Each row of a before or after table is a point. One or more steps were done to the points. Then noise was added and the rows were shuffled. The steps act on how far a point lies along the listed directions, d1 being the first. Name the steps. A step turns or swaps two directions, mirrors them in a line or flattens them onto one, adds a multiple of one to another, or multiplies one. Angles are multiples of 10 degrees, from the lower direction toward the higher: turns from -170 to 170, lines from 10 to 170 but not 90. Use the fewest steps. Two steps may share a direction if one is a turn and the other turns, adds or multiplies; they go together, in the order done. Otherwise the lowest direction goes first.

Directions:
(1): [ 41 -21 -58]
(2): [-44  40 -45]
(3): [44 59 10]
Before:
[[ 26 -18  47]
 [ 44  -2  31]
 [ 14 -44  58]
 [ 18 -18   2]
 [-60  -4   0]
 [-36 -16  27]
 [-57 -29 -16]
 [  8  -6  11]
 [ 13  15 -27]
 [ 30 -10  19]
 [ -9   0 -18]
 [ 13   7 -16]]
After (12 x 3):
[[ -1   6 -22]
 [  6 -14  43]
 [ -5   1  27]
 [ 24 -21  15]
 [ 37 -18 -41]
 [-14   7  12]
 [-24  19   6]
 [ 10  -4 -31]
 [-15  12  -3]
 [  8  -2 -12]
 [ 24  -7 -39]
 [ 45 -26 -47]]
Steps: turn d1 and d2 by 100 degrees; multiply d3 by 0

Directions:
(1): [ -8 -26 -31 -58 -38 -16]
(2): [ 26  17 -16 -43  60   5]
Before (10 x 6):
[[ -3   3 -11 -13 -13 -14]
 [  8  10  -3  -2  18   5]
 [ -1   1   1  -1  -6   9]
 [ 13  34  18  17  56  14]
 [ -2  -4  12  31 -26  -2]
 [ -2  -3  -9  -9   2  -3]
 [  9   4  -3  -8   6   1]
 [  9   5   6   7  26   2]
 [ 20   8 -20 -37  13  -5]
 [ -9  -4 -22 -44  -7 -15]]
After, 10 rows:
[[  5  18 -10 -27  38  -5]
 [ -2   0  13  26   4   1]
 [ -2 -16  -7  -9 -36 -10]
 [  9   7   3   4   7   3]
 [  4  12 -10 -15   8 -10]
 [  1   2  -5  -2  12   1]
 [ 24  24   0   3  35   6]
 [  3   9   6  19   6   7]
 [-15  15  33  59  -4  10]
 [ -1   2   1  -5  -5   9]]
Steps: turn d1 and d2 by 70 degrees

Directions:
(1): [-30 -35 -17 -45   7 -13  -3  40 -30  21  27]
(2): [ 34   5  -6 -16 -33 -12  35  -7  29  54  22]
(3): [ 11  44 -41 -11  40   5 -34  -2  19   4  36]
(4): [-25  26   3  23   0 -51  -3  47  31  11 -24]
(5): [ -5 -60  -3  14   7 -15 -35 -24  48   4   9]
(6): [ 21  -8 -14 -10 -36  43 -15  50  30 -26  -7]
Before:
[[  0   8 -10 -28  -4  13  -1  45 -21 -12  11]
 [ 30  10 -25 -27 -29  17  15  24  18   5  22]
 [ 24  15 -13 -15 -17  30   5  21   9 -13  -3]
 [ -9  20  -5 -12 -12  -3  16  27 -14   9 -20]
 [  2  -9  20 -18 -24 -12  12  29  21   7  -2]
 [-41 -19  27  36  14 -40   2  14  20   0 -44]
 [  0  17  -6 -21 -19   4  32  20 -29  15  -4]
 [-20  -2  16  44  13 -45  -3 -11  22   1 -22]
 [-12  19  21  23   1 -28   1  -7 -13   1 -38]
 [-12  -2   3 -16   8   5   2  12 -18  -1   7]
 [ 16 -17  -3  -2  -1   7  -5   4   9  11   4]
 [-13 -43  27  47  -1  -4   1   5  12 -22 -39]
 [-36  -3  34  60  15 -32 -10  15  30 -19 -49]
 [  6  -9 -17  -5  -5   8 -10  28  31  -2  11]]
After, 14 rows:
[[ -1 -17  -2 -18  -4   3   1  11   6  12  14]
 [  6  -2  -1   0   8  15  -7  14 -14  -9  -6]
 [ -9 -31  -9  -4 -10  -8 -11   7  25  12 -11]
 [ -9 -55 -11  -6  -7   1 -17  -3  17   1   3]
 [-13  19  26  12  -6 -21  47  10 -12  23 -32]
 [-11  38  19  32   9 -37  30 -10 -16  10 -20]
 [  3   3  19  17  -6 -32  11 -31   0  27 -23]
 [-11 -20  21 -14  -8   6 -10  27   5 -26  -9]
 [ -5 -22 -21  -5   2  15 -35  28  23 -41   3]
 [ 14 -14 -14  -4  -8  18 -17  11  31 -16  -3]
 [  1  43  33  32 -12 -26  53   4   2  28 -29]
 [ 20   3  26  17 -22  18  57  -5 -30   7 -23]
 [ -3  12 -15  -3  -1  13  -9  47  13 -18  -1]
 [ 10 -30 -17 -25 -17   4 -16  41  29   4  21]]
Steps: add 0.5 times d1 to d6; turn d2 and d5 by 160 degrees; add 0.7 times d3 to d4
